Each row is a point. The points of each table are mixes of a few directions, plus a little noise. Count the directions of each table, and those that both share. Where both have some left over, give the other angles between the two spaces (their principal angles), to ten degrees, smallest first.
(in the rows, 128 means zero)

First, 4 rows:
[[129 129]
 [213 154]
 [ 70 111]
 [ 99 119]]
Second, 5 rows:
[[141 158]
 [138 150]
 [117 101]
 [154 188]
 [ 90  41]]
Directions: first 1, second 1, shared 0; angles 50

First (6 x 4):
[[216 111 173  72]
 [143 138 145  76]
 [120  98 119 142]
 [ 64 170 106 129]
 [155 115 119 220]
 [ 71 136 105 132]]
Second:
[[ 94 175 129  69]
 [ 71 132  93 191]
 [208 109 170  69]
 [162 105 139 137]
 [106 122 112 170]]
Directions: first 3, second 2, shared 2

First:
[[142 182 140 156 164 249  83 145  61]
 [128 111 121 114 107  87 135 123 160]
 [127 113 123 117 112  92 137 123 153]
 [137 128 122 118 110 122 115 128 148]
 [141 133 122 118 109 132 107 130 147]
 [116 124 134 137 146 124 147 127 111]
 [120 112 126 123 123  93 147 123 142]
 [112 123 136 140 153 125 153 126 103]]
Second (8 x 9):
[[111 126 137 142 154 129 152 127 100]
 [133 154 135 143 148 185 109 136  93]
 [154 134 114 106  87 129  89 130 171]
 [115 113 129 128 133  98 152 123 131]
 [106 125 139 147 165 130 161 126  89]
 [110 114 133 135 146 104 161 124 115]
 [145 111 111  96  75  78 111 124 196]
 [148 149 124 125 116 168  91 135 130]]
Directions: first 2, second 2, shared 2

First (10 x 12):
[[174 169 106 168  30 134 134  47 161 119  97 112]
 [ 67  69  32 147  36 217 127  88 139 155  82 149]
 [125 150 132 150  57 136 129 119 168 191  93 164]
 [173 162 210 154 179 154 130 146  48  73  77 108]
 [144  80  47 114 159 115 143 128 107  90 168 118]
 [118  76 137  91 188  92 148 116 169 113 174 140]
 [ 68  77 135  96 158 124 131 171 163 188 145 180]
 [139 158 170 111 174  87 118 157 120 119 160 110]
 [131 199 191 133 150 138  92 134  72  76 123  57]
 [140 140 121 116 149  83 127 173 132 157 161 142]]
Second:
[[ 30 174 178 126  75 150  86 130 160 192  65 159]
 [ 33 183 207 125  71 164  80 133 165 195  87 128]
 [ 81 145 131 130 100 129 113 125 142 160  84 160]
 [ 94 116 122 121 158 113 128 139 112 125  76 182]
 [146 102  54 133 136  93 152 117 116 111  94 186]
 [148 102 107 124 171 110 145 136 104  97 125 147]
 [205 107  54 143 109 110 157 102 129 103 170 111]
 [ 62 126 182 108 188 130 112 160 103 126  76 170]
 [189 142 147 137  94 155 129 114 146 127 220  31]
 [207  85 100 123 195 111 162 135  91  66 183  99]
 [212 126 126 137 115 144 144 113 136 106 228  35]]
Directions: first 6, second 3, shared 2; angles 50

First, 10 rows:
[[109 181 131 132 143 154 156 137 111 112 120 143 151  85 155 123  98 109]
 [126 120 158 136  68 118 139 117 140 109 138 157 125 129 114 141 156 125]
 [179  58  89 113 149  78  93 131 108 174 123  65  67 237 135  71 174 178]
 [112 151 142 134 117 145 142 127 134 112 131 150 147  96 127 144 114 111]
 [117 160 162 141  71 132 167 124 120  96 132 167 135 107 143 125 143 116]
 [161  83  58 106 233 111  76 144 110 185 110  44  96 194 139  88 114 165]
 [166 110  76 114 195 102 113 145  79 170 107  61  84 205 172  52 136 166]
 [ 86 158 188 147  47 154 155 110 169  77 150 205 172  48  92 198 124  87]
 [123 116 140 130 107 128 121 121 148 121 135 140 135 118 105 154 133 123]
 [ 98 142 135 128 150 162 117 124 163 119 132 147 167  64  98 185  87 102]]
Second (9 x 18):
[[156 150 122 119 186 129 114 116  71 146 137  95 115 123 138 102 101 175]
 [127 141  99 121 190 141 118 138 115 144 118 102 135 121 142 118  95 130]
 [ 96 125  76 121 190 152 118 160 166 142  97 110 154 121 142 139  92  82]
 [163 216 147 129 176 137 158 114   7 125 139 110 112 101 182  58  94 191]
 [140 118 167 135  62 110 137 109 125 112 146 152 113 136 113 132 163 144]
 [150  91 169 132  57  99 119 100 137 119 156 146 106 147  88 146 174 155]
 [ 93  49 125 132  50 115 112 139 244 118 120 161 142 152  77 194 175  65]
 [113 197 105 128 186 157 161 151  86 125 104 121 146  99 188  87  83 111]
 [115  64 142 134  53 109 115 124 201 118 134 156 129 150  82 175 174  99]]
Directions: first 3, second 3, shared 2; angles 60

First:
[[150 175 152 115 126 120 127 142  93 115 105 105 172 102  92  94 111 143
  148  74 132 128 129 153 129  96 118 100 146  95 131 129]
 [164  83 107  72 143 129 118 115 115 158 130 125 132 180  92 173 126  88
  128 189 112 149 105 144 132 113 221 134 148 150 110 104]
 [141 145 173 155 124 131 129 142 133 115 145 120 112 137 128  86 113 109
  133  96 117 148 143 176 180 120 117 124 128  99 123 151]
 [147 129 131 103 160 111 122 138 109 108 110 120 151 137  94 135 116 136
  137 143 143 141 111 145 124 107 161 107 129 124 116 129]
 [112 135 102 103 104 135 141 115 119 163 124 125 163 111 117 150 149 141
  100 126 130 108 142  81  88 129 144 126 155 138 142 108]
 [158  99 136 194 179 118  96 158 166  55 143 115  80 146 159  85 102 133
  108 152 175 172 119 141 140 120  94 113  56 138  92 193]
 [ 95 147  90 119  77 143 139 106 122 169 115 134 151  83 148 145 153 150
  130  97 115  79 135  69  75 146  86 144 146 141 159  94]
 [ 19  81 124 143 199 100 172 120 183  97 153 199  77 163 165 211 172 161
   80 249 164 125 141  80 135 201 169 147 102 159 125 141]
 [131 134 142  87 129 122 131 118  99 141 108 146 129 139 107 154 121 109
  197 128  88 116  97 179 156 130 148 142 152 117 135  88]
 [176 148 150 135 135 124 106 147 108 101 114 102 137 122 109  84  97 121
  160  90 129 146 113 175 144  94 110 110 118 106 116 142]
 [113 135 101 182  30 176 128 109 162 187 162 116 106  90 197  89 149 115
   88  65 103  97 171  65 104 152  42 162 129 141 158 129]]
Second (10 x 32):
[[ 56 117 114  37 131  81 196  91 141 208 104 120 237 108  27 163  97 209
  106  94 111 114 162  95  86 135 155 105 149 136 117 116]
 [136 153 129 121 129 134 127 137  99 114 122 129 140 123 125 139 155 123
  116 143 144 120 128 116 118 117 160 118 156 116 141 114]
 [108 146 128 105 136 115 143 125 112 128 111 135 156 113 107 146 135 150
  134 125 133 112 128 121 115 129 138 120 144 122 135 113]
 [ 81  78 121 108 131  95 158  96 186 178 126 127 144 127  99 122  67 172
  151  88  92 133 137 143 129 155  71 141  81 150 102 145]
 [114 116 120 100 123 119 150 113 138 165 130 117 164 130  94 135 117 143
  102 119 122 132 147 112 115 125 149 119 137 134 119 130]
 [228 140 133 202 107 192  62 169 104  72 172 114  43 164 205  94 178  27
   85 177 158 158 119 132 158  96 166 138 140 119 137 143]
 [121 104 125 127 126 121 135 117 154 150 134 122 130 135 120 119 105 136
  127 114 113 137 134 132 131 136 111 135 108 140 113 140]
 [113 149 146 177 150 120 103 144 122  54 100 169  61 106 191 123 125 133
  228 125 123 104  75 172 152 156  40 152  87 119 142 118]
 [164 119 120 124 108 152 123 131 127 154 156 101 140 151 115 121 141  95
   62 143 137 152 155 105 125 105 187 119 152 133 121 140]
 [158 160 143 181 138 151  88 158  98  53 122 148  63 124 193 118 161  92
  170 152 147 119  92 150 147 127 106 137 124 113 148 119]]
Directions: first 6, second 3, shared 2; angles 80

First:
[[126 123 129 125 133 128 124 128 127 129 125 126 128 126 126 130 129 120
  128 132 135 131 123 126 127 125 126 128 131 126 135 135]
 [129 131 127 130 125 128 131 128 129 127 130 129 128 129 130 127 128 133
  128 125 124 126 131 129 129 130 129 128 126 129 123 123]
 [136 145 124 138 110 127 142 128 131 125 140 135 129 135 136 122 125 159
  129 113 103 118 148 134 132 138 135 129 118 135 102 102]
 [119 110 132 118 147 129 113 128 125 131 115 121 126 121 119 135 131  96
  127 143 154 138 108 121 124 117 121 127 138 121 155 155]
 [161 196 112 166  56 124 185 129 141 116 176 156 134 155 161 103 117 249
  131  70  31  91 204 153 143 169 154 133  89 154  27  26]
 [124 120 130 123 137 129 121 128 127 129 122 125 127 125 124 131 129 113
  128 135 140 132 119 125 126 123 125 127 133 125 140 140]
 [114  98 135 111 160 130 103 127 122 133 107 116 125 116 113 139 133  75
  127 153 171 144  94 117 121 110 116 126 145 116 173 173]
 [123 117 131 122 140 129 119 128 126 130 120 123 127 124 123 132 130 108
  128 137 144 134 116 124 126 121 124 127 134 124 144 145]
 [120 111 132 119 146 129 114 128 125 131 116 121 127 122 120 134 131  99
  127 142 152 137 109 122 124 118 122 127 138 122 153 153]]
Second:
[[148 171 139 103 150 124 135 134 131 113 127 133 123 135 121 133 128  83
  134 145  96 120 187 148 101 103 103 141 149 157 139 136]
 [119 106 112 136 102 135 138 142 141 116  95 147  91 120 125 103 123 148
  125 139 132 109 103  91 172 123 151 119  90 104  96 139]
 [138 112 116 169  99 136 162 135 130 132 121 148 127 118 126 121 118 165
   98 123 127  92 114  64 175  97 143  92  83 121  81 115]
 [150 154 147  95 130 123 115 137 142 119 139 124 136 132 134 128 129  87
  144 129  94 145 165 163 120 123 127 145 154 162 149 133]
 [122 113 135 112 178 128 113 116 120 135 138 103 152 127 117 155 127  84
  137 135 156 163 121 152  87 136 113 127 163 124 181 152]
 [114 105 105 153 134 135 151 117 125 128 135 124 129 132 125 132 117 177
  130 113 142 133 109 124 122 164 143 114 108  93 110 112]
 [106 158 134 136 113 114 100 111  99 147 135 126 126 138 141 125 154 157
  123 124 141 111 122 148 100 139  95 161 144 136 124 104]
 [129 104 135 122 118 129 111 132 137 133 135 118 141 122 135 128 126 123
  134 118 134 151 102 134 147 138 150 125 132 128 143 134]]
Directions: first 1, second 6, shared 1

First (9 x 32):
[[128 128 129 129 128 128 128 128 127 125 126 130 129 130 126 126 128 128
  127 129 128 128 125 128 129 128 128 128 128 129 127 129]
 [117 113 119 106 143 133 112 121 139 194 169  72 108  70 177 189 129 118
  145 101 135 137 191 117 107 145 134 149 130  74 151  97]
 [134 136 133 139 120 126 136 131 122  95 108 156 138 156 104  98 127 133
  120 141 125 123  96 133 138 119 125 118 126 155 117 144]
 [107 101 112  89 156 137 100 115 148 249 204  25  91  22 218 238 130 111
  158  79 139 145 244 108  90 159 139 166 134  28 170  71]
 [134 135 132 138 120 126 136 131 123  97 109 155 137 155 105 100 127 133
  120 141 125 124  98 133 138 120 125 118 126 153 116 142]
 [127 127 127 126 130 128 127 128 129 134 132 123 126 123 132 133 128 127
  129 125 128 128 134 127 126 130 128 130 128 123 130 125]
 [133 133 131 136 122 126 134 130 124 104 112 149 135 149 109 106 128 132
  121 138 125 125 105 132 135 122 126 120 127 149 120 139]
 [137 138 134 143 117 124 139 133 121  80  98 169 143 170  92  85 127 135
  116 148 124 121  82 136 143 115 124 113 126 167 112 150]
 [138 140 135 146 116 124 141 134 119  73  93 174 145 176  87  78 127 136
  114 150 122 120  76 137 145 114 123 111 126 173 109 154]]
Second (9 x 32):
[[131 168 129 140 133 128 148 112 149  94  98 147 139 155  97  96 103 146
  105 116 131 130 108 158 131 144 141 129 119 172 110 158]
 [155  64 143  57 103 120 102 175  84 195 159  71 111 131 148 154 159  88
  157 163 153 109 185  70 131  82 157 124 185  21 156 118]
 [130  70 131  92 121 126  99 153  99 193 173  82 110  91 173 178 160  98
  161 142 134 124 177  81 122 104 125 132 153  45 157  90]
 [122 103 127 146 120 126 118 139 106 116 136 150 130 123 137 128 152 120
  140 150 113 126 102 111 135 110  98 117 122 132 131 106]
 [136  99 134 125 112 124 118 150 101 120 130 142 130 141 124 119 152 115
  139 159 123 119 110 105 138 100 116 114 139 116 132 120]
 [123 172 122 130 146 133 144 100 165 129 117 114 127 123 121 128  94 147
  108  91 137 138 146 162 117 163 149 144 117 151 121 147]
 [116 199 119 147 156 135 155  82 185 112 104 125 132 124 113 120  77 162
   96  73 132 145 136 185 114 183 151 148 100 182 110 156]
 [118 117 124 161 124 127 125 130 115  98 126 166 135 127 128 118 145 130
  133 144 108 129  86 125 135 119  93 117 110 157 123 112]
 [121 161 124 155 136 131 143 108 148  95 107 153 137 137 111 108 111 147
  111 114 122 134 102 155 129 147 122 129 107 176 113 141]]
Directions: first 1, second 3, shared 1

First, 11 rows:
[[162 127 139 178 167 112 154  53 100  62 137 122 113 130 139 125  97 151
  152 171  86 151  94 143 127 174  91 107 167 147  74 149]
 [ 91 160  97 207 111 174 173  84 137 109 171 110 111 147 175 132 136 163
  162 137 139 126 199  80 172 130 151 127 137 122 160  94]
 [157 145 137 124 127 111 147 104 129 118 127 115 117 143 121 117 131 125
  124 133 130 142  82 134 121 155 135 139 157 159 128 165]
 [ 89 144 104 179 113 167 150 111 137 124 158 119 119 135 163 134 135 153
  151 130 139 121 196  92 161 116 145 126 121 111 154  89]
 [118 102 132  89 129 123  91 176 129 154 110 146 146 108 112 136 129 112
  113 113 129 114 138 142 114 100 120 125  97 105 124 112]
 [136 135 128 145 133 128 141 104 124 112 136 122 121 134 133 126 124 136
  135 137 122 134 122 126 133 141 125 126 142 137 121 135]
 [ 99 113 119 140 131 147 114 145 125 132 133 139 136 114 140 138 123 136
  136 128 124 116 176 121 137 105 120 116 102  98 127  89]
 [128  88 145   9 117 101  54 242 139 203  76 157 163  99  75 132 143  77
   77  83 148 105 102 164  87  79 128 141  75 106 135 130]
 [155 115 144 135 158 107 126  99 107  94 121 132 127 121 122 127 105 131
  133 151  98 141  91 152 113 153  96 113 145 137  84 146]
 [145 139 137  83 109 112 123 154 141 157 113 123 129 138 105 120 145 106
  105 107 148 131  89 134 115 128 149 149 132 148 149 159]
 [131 142 127 115 114 127 135 134 139 143 127 121 125 138 124 123 140 121
  121 117 144 129 118 121 129 128 145 142 132 139 148 140]]
Second, 11 rows:
[[130 156 125 108  97 129 143 141 149 156 129 114 123 148 122 118 153 116
  114 107 160 128 115 113 132 127 164 153 137 149 170 148]
 [126 116 130 137 142 127 122 123 118 116 127 135 131 118 131 132 117 133
  134 138 114 127 133 135 126 128 111 116 124 119 109 117]
 [128 130 128 125 125 128 130 129 131 131 128 126 127 130 127 127 131 127
  127 125 132 128 126 126 129 127 132 130 129 131 133 130]
 [125  90 133 155 171 126 109 111  98  90 126 148 136 100 135 141  93 143
  147 158  85 127 146 149 123 129  77  93 116 100  70 100]
 [126  96 132 151 165 126 111 114 104  96 127 146 134 105 135 139  99 142
  144 153  91 127 144 145 124 129  84  98 118 104  78 104]
 [124  76 135 165 187 125 101 104  87  76 125 154 139  89 138 145  82 149
  153 167  69 127 152 156 121 129  58  80 111  90  48  89]
 [132 167 122 100  83 130 148 145 159 168 131 107 119 157 119 114 165 112
  109  97 174 128 109 106 133 128 182 165 140 157 188 158]
 [127 123 128 132 134 128 125 125 124 123 128 131 129 124 129 129 124 131
  132 132 121 127 130 132 127 128 121 122 126 123 119 124]
 [127 116 129 137 142 127 122 123 119 117 128 134 131 118 131 133 117 133
  135 137 113 127 133 135 126 129 112 117 124 119 110 119]
 [128 131 127 127 125 129 129 130 130 131 128 127 127 130 127 127 130 127
  127 125 131 128 126 127 128 128 131 131 128 130 132 130]
 [133 207 117  72  38 133 169 163 190 208 132  87 111 187 111 102 199  95
   89  66 218 130  90  84 138 127 234 201 153 188 249 187]]
Directions: first 3, second 1, shared 1

First, 11 rows:
[[135 140 161 185 132 144 106 114 154 116  89 167 150 150 136 137 119 132
  155 127 160 123 102 129 160 150 149 106 123 151 140 119]
 [126 101  51  46 108 117 125 157  83 129 185 122 111 148  90 108 155  77
  113 137 116  76 184 146 103 112 142  96  87  79  93 152]
 [125 172 169 168 139 142 121 133 184  91 110 155 163 187 130 120 138  49
  124  99 124 109  71 105 162 153 156 124 142 193 142 104]
 [113 141 149 152 126 126 126 129 148 122 108 137 136 131 142 127 131 124
  108 134 120 148 103 119 146 128 128 155 141 159 149 116]
 [ 42 165  98 113  98  95 135 147 212  75 105 136 126 179 133 104 167   7
   65 125  68 170  94  97 177 100 150 115 177 181 148 149]
 [ 72 109  72 117 102  93 133 105 160 130  88 117  89  96 137 146 118 165
  144 138 123 205 156 135 145  90 121  64 170  79 122 186]
 [126 114 163 165 143 156 124 123  87 139 111 157 135 103 136 119 145 179
  105 188 176 132 147 169 133 161 142 190  89 140 137 111]
 [124 137 142 157 147 154 128 116 140 108 110 157 139 157 114 124 139 109
  157 130 179 117 140 160 146 169 169  85 115 126 109 136]
 [193 118 130 113 110 121  91 150  95 148 164 132 148 143 127 137 102 131
  142 104 100  54 104  90 112 103 100 144  94 135 142  95]
 [197 131 181 127 170 145 161 122  86 167 171  70 135  76 139 143  94 197
  144  94 119 117 115 112  67 141  77 196 136 130 125  85]
 [151  80  87  68 135 112 161 114  61 182 167  59  81  36 126 146 100 239
  150 130 122 158 192 145  59 102  73 134 133  41  97 152]]
Second (9 x 32):
[[135 145 110  88 158 126 154 115 146 123 142  82 103 102 111 129 114 122
  154  91 122 131 138 130  87 126 116 101 153 104  96 141]
 [100 110 105 126  76  83 108 139 144 143 106 128 119 112 159 144 114 155
   99 141  71 172 103  81 155  65  89 149 156 136 171 136]
 [132 114 227 227 154 188 146 125  74 141 109 174 173 136 150 119 162 184
  101 192 203 147 136 177 158 213 161 217  85 167 149  92]
 [ 69 130  93 116  82  83 137 141 180 112 118 122 123 157 145 130 140  78
  100 110  65 182 107  83 166  86 117 101 181 140 149 155]
 [119  93 124 125  94 114 114 148  82 155 136 136 127 103 149 130 134 172
   77 176 102 140 134 121 131  97 102 198 105 134 161 117]
 [172 134 130 109 165 143 124 110 105 144 136 102 110  80 115 135  98 175
  160 119 153  99 139 146  79 133 112 131 113 103 104 117]
 [114 144 110  72 169 138 195 125 132 113 174  67 106 120 101 108 151  83
  123  95 122 141 164 147  82 155 134 116 155 105  76 147]
 [109 140 123 167  90 113  87 132 183  98  89 181 153 197 134 136 126  71
  148 112 120 121  88  99 190 116 156  62 137 155 151 136]
 [198 142 133 123 164 169  86 118 105 117 138 156 139 150  86 123 112 110
  189 115 194  19 140 164 103 166 163  80  62 110  91 109]]
Directions: first 6, second 5, shared 4; angles 30

First:
[[103 131  99  92 100 106 181 127 151 121 113 113 118 132 121 117 116 146
  107 151 129 127 140 102 151 122  89 138 163  98 109 104]
 [ 74 111 131 135 146 126 140 128 152  87 138 125 145 132  87 114 116 119
  166 111  69 110 119 126 106 111 122 135 161 134 126 102]
 [175 133 142  73 147 152  52 173   7 111 110 115  64 142 181 177 167 102
  127 116 118 149  97 179 160 153 116 124  93 132 119  95]
 [198 195 125 113 101 113 117 129 131 175 127 153  95  94 178 176 119 171
   95 167 221 149 141 101 152 157 150 121 104 140 129 199]
 [135 167 130 134 130 122 117 129 135 125 149 135 131 112 108 144 103 139
  145 140 136 134 139 110 114 147 149 124 132 149 136 169]
 [119  87 139 199 138 144 134  95 162 151 144 130 192 140  98  78 129 104
  130 106 124 120 143 137  92 112 155 120 106 132 152 143]
 [139 101 134 132 123 127 139 121 151 148 102 149 116 122 182 129 160 144
  106 123 154 115 108 137 148  99 122 133 118 117 121 109]
 [109 112 120 122 131 137 128 131  96 112 134  99 142 151  91 107 122  98
  134 120  92 135 139 140 121 138 114 126 132 117 130 107]
 [177  95 124 106 113 146 114 134  65 165  94 113 103 151 190 124 174 109
   74 126 165 144 122 164 168 129 107 124  83  96 123  98]
 [130 157 140 169 133 117 130 112 190 139 151 161 149  97 116 137 105 156
  148 134 151 119 132 100 102 126 167 126 132 160 141 183]
 [ 50 119 123 133 144 118 156 128 166  72 147 117 153 134  56 105  98 120
  177 116  50 108 129 112  98 115 116 137 182 133 124 101]]
Second:
[[108 117 136 142 126  95 147 152 132 174 111 140 147  72 169 127 155 121
   87 133 123 102  88 108 137 127 110 143  92  85 129 127]
 [142 105  87 124 130 144  93 106 142  91 113 120 121 195  83 111  96 128
  144 123 126 147 167 126 111 133 155  85 171 152 137 130]
 [129 117 152 139 111 104 148 133 138 165 130 153 155  72 149 114 143 106
   94 130 141  98 106 111 123 120 104 149 100  60 123 137]
 [157 176 132 145 141 112 122 106 115 142 168 106 133 141 112 141  95 165
  139 115 142 151 164 122 123 155 154  93 126 201 153 199]
 [137 161 118 124 138 168 113 120 125  95 145 113 104 167 111 152 116 154
  169 138 140 161 151 152 129 136 161 126 145 198 130 134]
 [ 73  94 104 126 137 124 131 176 130 137  72 128 117 109 176 146 178 125
  104 144  91 114  76 122 152 121 116 144 111 110 119  74]
 [112  85 123 134 114 101 132 140 142 151  96 150 149  97 145 106 143 100
   91 128 119  97 104 108 127 117 105 132 116  54 122 110]
 [180 194 154 151 134 100 130  84 114 153 196 109 143 124  97 130  80 162
  140 108 163 144 176 122 114 156 149  95 124 190 157 223]
 [135 147 137 116 118 193 123 132 140  87 138 141 106 143 123 148 136 123
  172 153 154 149 131 163 124 113 146 172 136 139 105 100]
 [105  83 128  82 127 136 138 133 101  81 111 115 110 159 117 107 139 101
  137 109  85 114 118 155 140 103  79 140 160  85 104  50]]
Directions: first 5, second 5, shared 1; angles 50, 50, 80, 90

First (10 x 32):
[[166 149 120 128 145  91  99 128 145 140 104 124 127 126 119 144 149 121
  141 126 152  92 135  91 137 130 154  98 139 120 107 133]
 [ 77  94 129 128 104 189 164 123 110 102 164 132 131 124 143 105 110 132
  106 127  95 176 120 176 115 123 101 170 113 144 155 110]
 [202 179 128 128 162  37  77 137 153 168  75 123 124 135 107 162 150 124
  160 131 176  58 140  60 147 136 165  67 150 104  91 157]
 [128 139 145 128 128 102 134 139 118 149 121 132 123 142 124 132 105 140
  136 139 130 130 126 133 128 135 111 126 128 119 131 152]
 [ 73  81 116 128 102 217 162 113 116  81 173 129 135 112 147 100 129 121
   97 117  90 178 121 175 114 117 113 175 111 153 155  87]
 [106 104 116 128 118 176 140 118 128 100 149 127 133 116 138 115 137 120
  112 120 111 148 126 146 122 121 129 148 121 142 139 101]
 [159 163 147 128 143  60 113 144 127 170  98 130 120 147 114 147 112 141
  151 141 151 101 131 104 136 138 125  99 138 107 114 168]
 [ 52  76 130 128  93 221 182 120 101  88 182 134 132 121 150  92 103 133
   95 125  77 200 115 200 109 120  89 191 105 152 168 100]
 [164 145 116 128 144 101  99 125 147 133 107 123 129 122 121 142 154 117
  138 123 150  93 135  91 137 127 157 100 138 123 108 125]
 [155 150 133 128 141  86 111 135 134 150 106 127 125 135 119 142 129 130
  143 133 147 104 132 104 135 133 137 105 136 116 115 146]]
Second:
[[167 136 134 131 153  84 113 135 136 156 113 123 126 139 119 145 134 140
  145 140 145 107 138 102 137 122 127 126 130 107 125 136]
 [101 110 145 132 119 145 159 135 108 133 147 133 126 140 132 118  98 147
  125 140 104 165 123 162 122 128  91 163 116 125 152 133]
 [138 129 130 131 135 116 126 132 129 135 127 126 127 132 126 134 127 133
  134 133 132 125 131 125 130 127 125 129 128 122 130 131]
 [111 155  82 112  96 179  90  96 156  71 113 128 141  84 134 117 184  66
  104  78 140  86 121 102 124 145 211  58 149 175  76  97]
 [ 68 105 134 123  95 186 167 124 107 103 158 135 129 126 141 102 100 129
  104 124  96 174 113 180 112 131 102 155 116 147 146 122]
 [ 94 131 106 121  99 178 125 107 133  92 134 130 136 103 138 111 147  98
  105 102 122 124 116 136 120 138 159 103 135 159 112 109]
 [115 114 145 132 128 130 152 135 111 140 142 130 123 143 132 123 102 149
  128 143 112 156 128 152 123 125  94 161 120 120 150 135]
 [231 147 148 141 198   7  94 154 145 201  89 116 116 159 104 174 132 165
  177 167 170  85 155  64 155 111 114 130 135  70 129 156]]
Directions: first 2, second 2, shared 1; angles 40
